Each row of a before or after table is a point. The points were changed in one or more steps. Then noise was added and the rows were shuffled. The steps act on columns, c1 being the first. What was done? A step turns or swaps two columns, mirrors them in a line or flattens them onto one, adds a multiple of one to another, or multiplies or shifts one. Angles are multiples of 10 degrees, from the lower column toward the higher: turns from -170 to 170, lines from 10 to 170 but not 90. Use the fewest steps. Two steps may share a column if one is a turn and the other turns, adds or multiplies; they go together, in the order done. Otherwise the lowest column goes first.

Before (14 x 3):
-0.2 -1.2 2.4

0.0 4.4 -4.7

-4.0 5.7 0.2

-2.1 -2.2 -1.7

-0.4 1.6 -2.5

-3.1 1.8 0.7

-3.7 -2.3 -1.0

-5.7 0.2 -4.8

-5.3 -2.3 -1.8

1.5 1.2 2.0

-0.7 -1.8 -0.4

-4.0 2.8 -5.0

-2.6 0.9 0.6

-0.4 1.0 0.8
After (14 x 3):
0.7 -0.7 -3.5

-0.9 3.5 -1.0

-2.5 -1.0 0.0

3.1 1.4 -0.3

-0.7 2.1 -1.1

3.0 3.6 -5.8

-0.4 7.3 0.7

-0.2 1.5 -5.7

5.0 3.3 1.1

-0.8 1.1 0.3

-0.1 -1.0 -1.3

-0.5 0.6 -4.7

4.3 4.6 -3.0

-1.2 -0.1 2.5
Steps: turn c1 and c2 by -40 degrees; turn c1 and c3 by 70 degrees

Before, 9 rows:
-1.1 1.3 2.4 3.3 -3.4 1.8 2.1 -2.0

-1.7 -0.9 1.3 -3.1 0.0 -0.6 3.9 -3.0

0.8 3.8 -1.8 -2.6 3.6 4.2 -1.3 -3.8

1.6 5.7 -1.5 1.3 0.4 2.2 3.4 -3.6

0.2 0.5 3.3 -0.4 1.1 3.9 3.3 0.1

-1.1 0.7 -0.1 -2.7 -0.7 1.0 0.1 2.6

-5.2 2.1 6.0 0.9 -0.6 -1.8 1.1 -0.5

-9.5 2.0 1.2 -1.4 -0.1 -1.0 1.0 -0.8

-2.0 -2.6 1.8 -0.5 8.1 -0.8 2.5 -3.2
After (9 x 8):
-1.3 3.9 -2.0 3.6 -2.5 1.5 2.1 -1.9

-5.2 2.6 -5.6 1.4 -0.1 -2.0 0.9 -0.5

-1.6 -3.2 -1.7 -3.1 -0.1 -0.7 4.6 -2.9

2.3 6.7 1.2 1.2 0.7 2.2 3.0 -4.0

-9.9 1.1 -0.6 -1.2 0.0 -1.1 1.3 -0.9

0.0 -0.5 -3.3 -0.4 0.7 3.7 3.4 0.1

0.8 1.9 2.2 -3.0 2.4 4.3 -0.8 -3.6

-1.7 -3.0 -1.6 -0.5 5.7 -0.8 2.5 -2.9

-0.5 -0.9 0.0 -3.1 -1.0 0.9 0.0 2.5
Steps: add 0.7 times c4 to c2; multiply c3 by -1; multiply c5 by 0.7

Before (10 x 12):
-2.5 -3.4 0.6 -5.7 -3.2 1.3 -5.1 -0.9 -1.1 -1.8 -3.5 -3.0

-1.4 1.6 2.2 0.3 1.6 -0.1 -0.6 1.3 -2.6 5.1 -0.2 -3.5

-0.1 0.8 -1.2 -4.0 -1.9 5.5 -0.5 -3.8 -2.5 -1.6 0.6 -0.4

-2.2 -0.4 -0.5 1.8 -2.9 1.1 -2.9 0.5 -1.8 2.9 -2.2 -2.4

-2.9 2.1 1.6 0.6 1.3 -1.4 -0.1 1.5 0.1 -0.6 -3.8 -2.4

-0.6 1.9 1.0 0.6 0.9 0.3 -1.0 3.1 0.9 2.4 2.7 2.8

1.1 1.4 -2.8 -0.1 4.3 -1.5 -3.8 0.8 -2.2 -1.2 -2.7 2.6

-1.2 -4.5 3.2 0.5 1.1 -0.8 -0.1 0.5 -2.0 -1.5 -0.9 1.9

1.1 1.4 2.8 1.1 -2.0 -0.6 -6.6 -0.6 -2.6 -1.2 -4.3 2.2

-1.3 1.2 -0.7 0.5 0.3 -1.0 -4.8 -0.9 2.7 -1.6 10.9 2.3
After:
-2.5 -2.3 0.3 1.7 -0.5 -0.7 0.7 -0.1 -0.7 1.6 -3.8 -2.7

-1.7 0.2 -0.3 1.7 0.0 2.9 0.7 2.9 -0.6 -1.9 3.1 1.7

-0.3 -2.2 -1.7 4.3 4.1 0.3 -0.9 -1.1 -2.5 -2.9 -2.1 -2.1

-0.9 1.4 1.8 2.8 3.5 0.4 -0.5 0.1 -5.8 1.5 -4.2 2.5

-1.9 -0.7 1.3 0.3 -1.5 1.3 -2.4 0.4 -1.4 -3.2 0.0 -5.4

-1.6 -0.5 -1.6 1.4 0.8 0.8 4.1 -1.5 -3.0 2.2 11.1 2.6

-1.0 0.2 -2.3 -9.8 2.2 -4.2 -2.7 -3.8 -0.3 -3.1 0.6 2.1

4.2 -2.8 2.5 1.3 -1.2 0.2 -1.5 -1.6 -1.0 1.4 -0.9 2.1

2.3 -3.5 -0.4 -14.4 4.4 -3.3 0.2 -3.6 -3.9 0.4 -4.0 -1.4

-1.7 2.0 -4.0 -0.4 -3.3 0.9 -0.7 1.7 -5.3 1.8 -2.3 2.5
Steps: turn c1 and c2 by 70 degrees; add 0.7 times c2 to c8; shift c3 by -1.0; multiply c4 by 2.5; turn c5 and c7 by 160 degrees; turn c7 and c9 by -70 degrees; turn c6 and c10 by -130 degrees; turn c6 and c12 by -30 degrees
